Every row gives one point. The window is the flat piece filled in between its corners: a triangle in 3 columns, a solid with four corners in 4, and so on. A path goes straight from each point to the next, and from the last back to the first. After which points does the path pass through the window?

Window:
[[-0.03  0.71  0.37  0.22]
 [ 0.67  0.40 -0.01  0.41]
 [-0.48 -0.14  0.45 -0.47]
 [-0.28 -0.66  0.03  0.19]]
Path:
(1): [-0.95 -0.22  1.23 -0.06]
(2): [-0.17 -0.70  0.64  0.23]
(3): [-0.61 -0.13 -0.22 -0.25]
(4): [-0.03 -0.02 -0.09  0.29]
(5): [-0.03 -0.17  0.69  0.38]
(6): [-0.34 -0.24  0.81 -0.29]
(7): [-0.41 -0.02  0.21 -0.35]
(8): [-0.54  0.01  0.02 -0.55]
Through the window after points: 6

Window (8 x 8):
[[ 0.15  0.51  0.03 -0.52 -1.16 -0.04 -0.42  0.50]
 [ 0.81  0.20  0.02  0.39  0.55  0.60 -0.41  1.06]
 [-0.49 -0.49 -0.13 -0.30  0.03 -0.95 -0.10 -0.30]
 [-0.39  0.27  0.05 -0.60  1.04 -0.15  0.65 -0.01]
 [-0.01  0.36  0.49  0.24 -0.23 -1.24 -0.40 -0.45]
 [ 0.58  0.20  0.08 -0.68  0.78 -0.17  0.43 -0.26]
 [-0.61 -0.21 -0.45  0.19 -0.13 -0.59  0.35 -0.46]
 [-0.63 -0.15  0.62 -0.63 -0.42  0.46  0.77  0.01]]
Path:
(1): [-0.42 -0.15 -0.10 -0.25  0.63 -0.27  0.04 -0.57]
(2): [ 0.34  0.44  0.17  0.29  0.14  0.25 -0.86 -0.45]
(3): [ 0.09  0.23  0.13 -0.36 -0.55 -0.49  0.07  0.62]
(4): [-0.50 -0.29  0.03 -0.31 -0.19 -0.86  0.91  0.55]
(5): [-0.11  0.44  0.26 -0.51  0.27 -0.17 -0.07 -0.56]
(6): [-0.28  0.01  0.15 -0.61  0.16  0.17 -0.41 -0.46]
(7): [ 0.22  0.29  0.13 -0.12  0.03 -0.47  0.44  0.05]
(8): [ 0.41  0.03  0.45 -0.24 -0.27 -0.20  0.53  0.69]
(9): [-0.09  0.38  0.18 -0.20 -0.05 -0.09 -0.16 -0.09]
(10): [-0.48  0.38 -0.03 -0.29  0.11  0.02 -0.57 -0.58]
(11): [ 0.22 -0.32 -0.22  0.04  0.30 -1.03  0.79  0.26]
(12): [-0.16 -0.02  0.20  0.00  0.41 -0.74  0.50 -0.05]
Through the window after points: 2

Window:
[[ 0.38  0.68  0.27 -0.62 -0.53  0.11  0.51  0.53 -0.40  0.11  0.70]
 [-0.54 -0.80 -0.33 -0.27 -0.40 -0.39  0.25 -0.17 -0.97 -0.81 -0.28]
 [-0.23  0.00 -0.03 -0.10 -0.07  0.04  0.07 -0.31  0.88 -0.23 -0.88]
 [-0.73 -0.29  0.51 -0.35  0.33  1.08 -0.29  0.31  0.65  0.88  0.20]
 [ 0.12 -1.06 -1.11 -0.38  0.37  0.71  0.30  0.59 -0.13 -0.52  0.03]
 [-0.12 -0.32 -0.67 -0.25 -0.88 -0.18 -0.01  0.07  0.79  0.70 -0.26]
 [-0.05 -0.05  1.35  0.10 -0.03 -0.21  0.44  0.46  0.20  0.79  0.22]
 [ 0.43 -0.07 -0.64  0.93 -0.89  0.59  0.27  0.41 -0.44  0.19 -0.30]
 [-0.77 -0.01 -0.88 -0.19 -0.32 -0.67  1.11 -0.09 -0.33 -0.64  0.00]
 [-0.04  0.01 -0.67  0.39 -0.62 -0.30 -0.11 -0.02  0.35  0.06  1.00]
 [-0.29 -0.05  0.74 -0.09  0.81  0.09 -0.37 -0.16  0.28  1.26 -0.62]]
Path:
(1): [ 0.01  0.02 -0.30 -0.06  0.17 -0.09  0.01  1.16 -0.23  0.21 -0.32]
(2): [-0.27 -0.51  0.36 -0.54 -0.27  0.52  0.76 -0.80  0.19 -0.03  0.40]
(3): [-0.11 -0.44  0.01  0.01 -0.09  0.14  0.28 -0.64  0.25  0.41  0.03]
(4): [-0.31  0.05 -0.04  0.15  0.00 -0.03 -0.15  0.61  0.31  0.20 -0.48]
(5): [-0.31  0.36 -0.28 -0.12 -0.44 -0.50 -0.06  0.68  0.09 -0.03 -0.17]
(6): [ 0.37 -0.19  0.01 -0.39 -0.28  0.67  0.74 -0.34 -0.07  0.20  0.84]
(7): [ 0.44 -0.06 -0.02 -0.73 -0.55  0.07  0.68 -0.34 -0.30  0.35  0.40]
(8): [-0.07  0.40  0.12 -0.22 -0.26  0.12  0.19  0.73 -0.22 -0.07  0.36]
(9): [-0.56 -0.28 -0.36 -0.20 -0.33 -0.16 -0.16  0.79 -0.28 -0.50 -0.53]
(10): [ 0.01 -0.40 -0.14  0.06 -0.25  0.03  0.46 -0.74  0.03 -0.03 -0.02]
(11): [-0.07 -0.49 -0.15 -0.08 -0.34 -0.02  0.42 -0.20 -0.38 -0.12 -0.04]
(12): [-0.50 -0.24  0.08 -0.02 -0.16 -0.11 -0.12  0.86  0.00  0.08 -0.22]
(13): [-0.01  0.16 -0.53 -0.07 -0.58 -0.48 -0.47  0.96  0.16 -0.21 -0.05]
(14): [-0.01 -0.33 -0.12  0.04 -0.41  0.07  1.10 -0.69  0.13  0.38 -0.03]
(15): [ 0.17 -0.39  0.17 -0.36 -0.29 -0.03  0.64 -0.45 -0.21  0.30  0.12]
(16): [-0.29 -0.02  0.21  0.17 -0.21 -0.09  0.01  0.59  0.12  0.15  0.29]
Through the window after points: 5, 7, 9, 11, 15
